Each row of a before or after table is a point. One or more steps were done to the points. Then noise was added and the rows were shuffled. The steps act on columns, c1 being the first. What was done? A step turns or swaps two columns, mirrors them in a line or flattens them onto one, adds a multiple of one to another, or multiplies or shifts one. Angles are multiples of 10 degrees, from the lower column toward the higher: turns from -170 to 170, lines from 10 to 170 but not 90. Use the fewest steps. Two steps may share a column if one is a turn and the other turns, adds or multiplies; they go together, in the order done. Otherwise the lowest column goes first.

Before:
[[ -2  -2]
 [ 16  52]
 [ 42  -7]
 [-11  -4]
 [ -6  62]
 [ 29  -7]
 [  9  20]
 [ 13  -4]
 [ -2   5]
 [ -2   1]
 [ -4  88]]
After (11 x 2):
[[  4   0]
 [-74 -49]
 [ -9  28]
 [  1  -3]
 [-23  -1]
 [-53 -12]
 [-15  41]
 [ -3  14]
 [-50 -36]
 [ -4  -3]
 [ 11  -8]]
Steps: turn c1 and c2 by 120 degrees

Before, 14 rows:
[[ 54  45 -16 -19]
 [  5 -32  48 -10]
 [ -5  19  19  21]
 [  0 -25  47 -10]
 [-21  10   1  26]
 [ 92  22 -26 -18]
 [-20  -7  -4 -20]
 [ -3 -39 -39  -1]
 [ 37  23  -7  -6]
 [ 18  30  -4  21]
 [ 62  13 -18 -20]
 [ 53   8  43 -55]
 [ -8 -15  20  11]
 [-24 -17  -5  10]]
After:
[[-18 -10 -20  -5]
 [ 46  54 -19 -17]
 [ 49  17 -56  44]
 [ 31  28  -6  -7]
 [ 86  38 -17 -27]
 [-23   6  26   1]
 [ -5 -15  11  19]
 [-20 -21  10  -5]
 [ -9  17  22  19]
 [ 60  23 -20 -19]
 [  4 -26 -10  47]
 [ 10 -30 -10  48]
 [ 12  33  22  -3]
 [  5 -39  -1 -41]]
Steps: turn c1 and c2 by 10 degrees; swap c3 and c4

Before (11 x 8):
[[-11 -37  16  10 -23 -18  34   6]
 [ 15   2  -3  23 -33  24 -43  36]
 [ 14  29  -3 -36  20  13  10   5]
 [-25  23 -58  20  50   4  20   6]
 [ -5 -48 -15   3   1  31  -9 -34]
 [ -1 -17   4  30 -14 -33  27 -18]
 [-27  -7 -42 -45 -23 -34  17  13]
 [ 35   0 -13 -49  27   5 -22  33]
 [ 36  -9 -23  19 -18  49   5  22]
 [ 30 -18  11  26   6 -19 -31  30]
 [-17 -17  29 -31  36  52   1 -34]]
After, 11 rows:
[[-19  36   1  20 -34 -10  37  66]
 [ 17 -43  13  -1  17  13  12  63]
 [ 31  33  15   6 -20 -11 -26  89]
 [-29  -2 -33 -29 121 -12  20  62]
 [ 31  18 -37 -36  27  43   7  77]
 [-26 -27 -75  57  51  -5  15  76]
 [-15  -3  66   8 -21  62   3  26]
 [ 37 -33   6  30  30  19 -20  92]
 [ -8  45 -22   9  27  33  -9  21]
 [  0  34  -6   4 -16 -35  27  44]
 [ 19   9 -30 -26 -23   7 -46  98]]
Steps: turn c2 and c4 by -140 degrees; turn c4 and c6 by 30 degrees; multiply c3 by 2; turn c3 and c5 by -50 degrees; shift c8 by 60
